Each row is a point. The points of each table are mixes of a few directions, plus a little noise. Count the directions of each table, and those that both share. Where both have some left over, give the other angles between the two spaces (their principal angles), to ten degrees, smallest first.
In the rows, 128 means zero.

First, 5 rows:
[[139 137]
 [140 137]
 [152 147]
 [146 142]
 [ 63  77]]
Second (6 x 2):
[[140 117]
 [146 112]
 [163  97]
 [100 153]
 [ 73 177]
 [147 111]]
Directions: first 1, second 1, shared 0; angles 80

First, 6 rows:
[[131 126 127 128]
 [119 139 131 127]
 [ 57 213 146 119]
 [172  76 118 134]
 [164  85 120 132]
 [126 131 128 128]]
Second (7 x 4):
[[136 129 103  87]
 [100 125 122 183]
 [145 130 169 132]
 [117 127 137 161]
 [147 130 163 124]
 [141 130 163 137]
 [112 125  37  72]]
Directions: first 1, second 2, shared 0; angles 80

First, 8 rows:
[[132 168 114 128 104 178]
 [145 137 158 109 124 179]
 [137  40 195 107 182  61]
 [124 121 124 132 132 112]
 [115 165  80 148 105 131]
 [122 120 119 135 132 103]
 [110 144  81 152 116  98]
 [141 129 154 113 129 161]]
Second:
[[126 152 116 113 156 115]
 [124 121 112  73  97 131]
 [171 134  89 103 156  88]
 [113 140 117  80 119 131]
 [122 110 161 193 120 147]
 [111 111 173 207 120 157]]
Directions: first 2, second 3, shared 0; angles 60, 80

First (10 x 9):
[[151 144 127 103 139 179 135  97 130]
 [ 83 145 125  90 134  72 115 228  90]
 [116 133 109 110 123 106 140 200  79]
 [111 124 141 148 187 135 112  81 139]
 [150 141 154 121 132 126 140  75 175]
 [133  96 123 169  71 158  95  95 161]
 [121 130 114 109  81 103 130 201 104]
 [131 137 141 126 172 155 122  76 145]
 [147 116 120 147 102 106 156 138 120]
 [139 115 127 156 140 140 133  88 136]]
Second (9 x 9):
[[ 23 110  55 189  90  80 155  85 169]
 [183 125 191 130 171  87 127 139 124]
 [195 128 198 121 174  97 123 145 118]
 [ 85 129  80 128  95 156 130 119 132]
 [157 135 142 104 133 155 118 142 113]
 [166 134 154 106 142 145 118 144 113]
 [ 95 126  97 136 108 135 132 118 135]
 [140 134 127 109 124 157 121 137 117]
 [109 128 107 129 114 139 129 124 130]]
Directions: first 5, second 2, shared 1; angles 60

First (9 x 11):
[[144 129 130  97 148 193 116 157 154 175 153]
 [112  90  36 139 157  47 129  76  76  45 165]
 [133 119 154 118 127 127 103 125 135 131 118]
 [120 154 168 150  92 133 151 154 132 162  92]
 [116 133 111 145 117 108 149 131 111 125 124]
 [134  90 124  96 147 125  76 136 118 147 146]
 [111 151  76 162 120 112 189 125 107 107 136]
 [131 145 152 140 120 125 139 109 143 104 110]
 [150 142 202 106 125 182 101 138 176 157 107]]
Second, 11 rows:
[[ 77 162 151 149  67 125 185 125 105 162 146]
 [127 126 139 129 103 132 147 122 118 112 145]
 [142 123 132 110 156 131 145 115 133 125 135]
 [ 92 157 149 136  98 126 188 118 113 162 144]
 [121 131 105 150 125 119  68 154 136 144  94]
 [187  84 164  71 144 156 206  76 117  35 201]
 [123 136 130 121 151 125 144 122 134 151 123]
 [116 140  97 148 158 112  63 158 147 176  76]
 [139 114 136 124 109 135 134 121 120  93 147]
 [140 117 119 127 137 129 102 133 134 116 120]
 [145 113  87 144 160 119  24 162 151 133  75]]
Directions: first 4, second 3, shared 0; angles 30, 60, 70

First:
[[128 125 127 107 134 168 156 133 136 149 138 111]
 [123  91 150 159 127 139  81  80  78  77 148 117]
 [158 119 136 135 106 116 192 106 168 173 111 136]
 [114 100 135 142 125 143 110 111  96 104 142 103]
 [176 110 147  97 135 161 152 141 124 121 118 112]
 [ 60 192  56 131 145  67 102  96  85 138 111 165]
 [134 166 146 149 124 100  96 156 209 141 135 189]
 [126 124 126 105 126 133 135 197 127 122 118  95]]
Second, 10 rows:
[[166 154 143 115 120  87 142  94 138  70 110 128]
 [ 99 174 146 141 159  88 131 137 152 111 109 128]
 [145 108 109 132 107 130 154 112 119 136 125 110]
 [ 83 200 181  99 170  78 111 121 145  88 116 160]
 [185 107 136 200 101  71 168 110 178 153  88 139]
 [ 64 107 107  96 128 177 137 134  87 184 157 115]
 [102 116 101 143 130 146 143 145 120 160 131 101]
 [122 111 129 134 138 165  85 162 127 148 146 147]
 [139 106 126  88  99 145 143  93  99 133 142 131]
 [176  99 100 133 127 190  65 173 117  98 153 120]]
Directions: first 6, second 5, shared 2; angles 40, 60, 60

First, 8 rows:
[[143 111 131 127  91 145 119 129 115  98 103 116 125 126  82 136 142 140]
 [134 129 139 124 113 144 113 117 129  99 112 129 122 144 109 127 135 134]
 [177 114 147 125 145  86  86 186  76 167 157 141 111 131 126 122 175 151]
 [ 93 112  81 142 111 132 198 119 144 150 122  96 157  70 124 149  90 110]
 [ 90 147 121 128 123 161 151  79 172  94 108 125 138 138 138 128  93 110]
 [158  98 109 138 144  71 139 198  76 209 168 118 132  78 134 137 153 139]
 [119 130 132 125  99 163 127  96 145  79  96 122 128 142 100 131 121 128]
 [110 183 164 116 199 121  91 100 166 128 159 176 112 195 211  95 116 113]]
Second (10 x 18):
[[110 117  96 139 131 115 173 137 131 165 139 111 146  84 138 140 107 117]
 [122 125 118 131 129 124 142 131 129 139 131 122 134 114 131 132 121 124]
 [142 136 152 120 126 138  93 121 126 100 120 142 114 162 120 119 144 137]
 [150 141 166 115 125 143  74 117 125  84 115 149 106 180 116 113 153 142]
 [175 157 210 100 121 162  11 105 121  33 100 174  81 241 101  96 182 158]
 [126 127 125 129 128 127 133 129 128 132 129 126 130 123 129 129 126 127]
 [121 124 116 132 129 123 145 131 129 142 132 122 135 112 132 133 120 124]
 [123 125 120 131 129 125 140 130 129 137 131 123 133 117 131 131 123 125]
 [131 130 133 126 128 130 121 127 128 122 126 131 125 135 126 126 131 130]
 [ 80  99  43 157 135  93 249 152 135 226 157  81 177  11 155 161  73  97]]
Directions: first 3, second 1, shared 1

First, 10 rows:
[[150 104 103 163 133 140 108 121 131 115 139 141 142 165 128 102 122 128
  138 140]
 [128 136 117  94 158 149 156 108 142 140 149 114 139 114 141 113 121 140
  113 155]
 [146 101 118 186 108 121  88 138 119 107 118 152 130 172 118 120 128 118
  150 116]
 [145 117 101 127 157 155 134 106 141 128 154 128 149 145 139  95 119 138
  125 160]
 [107 158 146  64 145 129 170 120 137 151 133 104 123  77 138 145 129 138
  106 136]
 [138  89 147 245  48  76  38 182  92  87  72 175 102 188  89 156 145  95
  178  57]
 [137 128 105 102 163 156 152 103 142 135 155 117 145 126 143 103 117 140
  113 163]
 [144  98 119 194 102 118  82 142 117 105 115 153 127 175 113 122 130 115
  153 110]
 [102 160 152  67 137 122 168 126 133 150 127 103 116  74 136 152 130 133
  108 125]
 [ 82 183 175  35 129 111 185 132 131 164 116  92 104  39 136 175 137 137
   97 114]]
Second:
[[159  99  83 153 160 162 119 103 140 117 159 138 158 173 138  80 115 136
  132 167]
 [173  89  64 164 169 178 115  93 145 113 170 142 169 194 142  61 108 138
  134 182]
 [163  96  78 159 163 169 117 101 141 116 164 140 162 182 139  73 113 137
  134 173]
 [ 83 168 190  92  86  78 141 163 111 143  86 114  86  64 115 197 146 117
  122  73]
 [102 149 163 108 103 100 135 147 118 137 105 119 105  92 121 166 139 122
  125  97]
 [139 119 116 137 137 140 124 120 131 125 138 131 138 143 132 112 124 130
  129 142]
 [ 87 166 184  94  89  83 141 159 112 143  88 115  90  69 115 191 146 118
  123  77]
 [117 139 145 119 117 115 130 136 123 132 116 124 118 111 124 146 134 125
  125 114]]
Directions: first 2, second 1, shared 1

First:
[[150 108 133 130 162 134 144 130  96 123 130 112 126 142 155 129 108 129
  123 141 160 125 146 109 137 100 125 139 113 138 127 115]
 [105 117 173 107 186 132 117 122 113 105 162 129 137 144  85 180 100 135
  142 139 162 130 130 104 103 102 117 102  68 159 122 148]
 [147 154 198 108  91 158 185 159 119 141 117  55 158 210 158  50 122 101
  195 138 136 157 172  85 182  86 103 116 156 143  68 160]
 [151 127  90 106 112 107 146 135 110 141 124  98 145 107 167 109 135 144
  102 135 103 128 140 118 173 146 145 132 150  65 139  91]
 [139 110 134 172 142 148 127 118 103 123 117 163 107 140 128 133 139 126
  136 120 164 113 137 119 112 120 102 144 104 191 139 141]
 [149 113  45 146  73 109 119 100 122 155 127 132 118  82 152  76 141 172
   96 131  79  84 136 160 167 205 162 146 177  88 153  73]
 [ 89 166 123 150  43 135  94 116 204 145 116 162 117 119  82  91 161 118
  154 102  68 125  96 186 103 182 136 121 181 139 117 161]
 [ 97 157 116  92  83 111 108 126 191 139 146 107 138 107 102 103 115 131
  129 133  65 132 101 177 128 163 170 110 180  72 106 120]
 [141 114 109 152 161 128 123 132 126 119 106 160 105 109 151 161 132 108
   98 120 154 133 109 139  98 104 127 154 120 136 150 120]
 [133 125 150 117 163 120 151 145  69 114 117 138 156 133 129 191 175 132
  123 110 154 151 152  47 145 110  77 113  53 129 163 154]
 [106 112 138 127 196 127  96 122 153 103 146 152 106 114 101 187  83 110
  110 139 160 131  90 162  61  91 147 132 105 146 125 127]]
Second (8 x 32):
[[ 84 145 146  77 129 113  91 158 148 125 134 176 141 158 132 162 129  68
  123 142 131 181 136 115  30 142 143 135 146  68 161 123]
 [127  69 119 177 169 159  92 150 150 122 147 100  98 114 111 121 116 117
  150 152 171 111 105 164 179 135 132 103 121 185  93 111]
 [139 171 136  96 140 113 175 117 114 129  95  84 155 115 164 132 126 157
  105 117 114 143 136  88 145  67 116 143 102  87 132 177]
 [140  91 108 178 171 151 125 112 136 136 115  57 112  99 156 110 110 203
  123 118 129 101 135 129 191  81 116 118  94 136  95 145]
 [125 170 106 112 101 110 140 129 122 130  98 148 145 111 149 125 162 100
  114 133 128 145 120 108 114 137 122 162 130 109 170 169]
 [143 126 136 128 109 148 124 114 124 162  97 167  94 118 120  79 133 118
   93 140 125 102 123 167 123 179 160 124 194 174 123 113]
 [117 112 117 152  53 103 106 110 118 104 207 212 133 181  66 154 141 127
  183  93  93 106 151 140  70 207 115 123 132 130 150  44]
 [147 141 156 106 153 124 173 132 114 114 131  78 146 130 125 139 110 136
  134 128 135 133 118 110 172  76 119 114 102 134 100 143]]
Directions: first 6, second 6, shared 1; angles 40, 50, 60, 70, 70
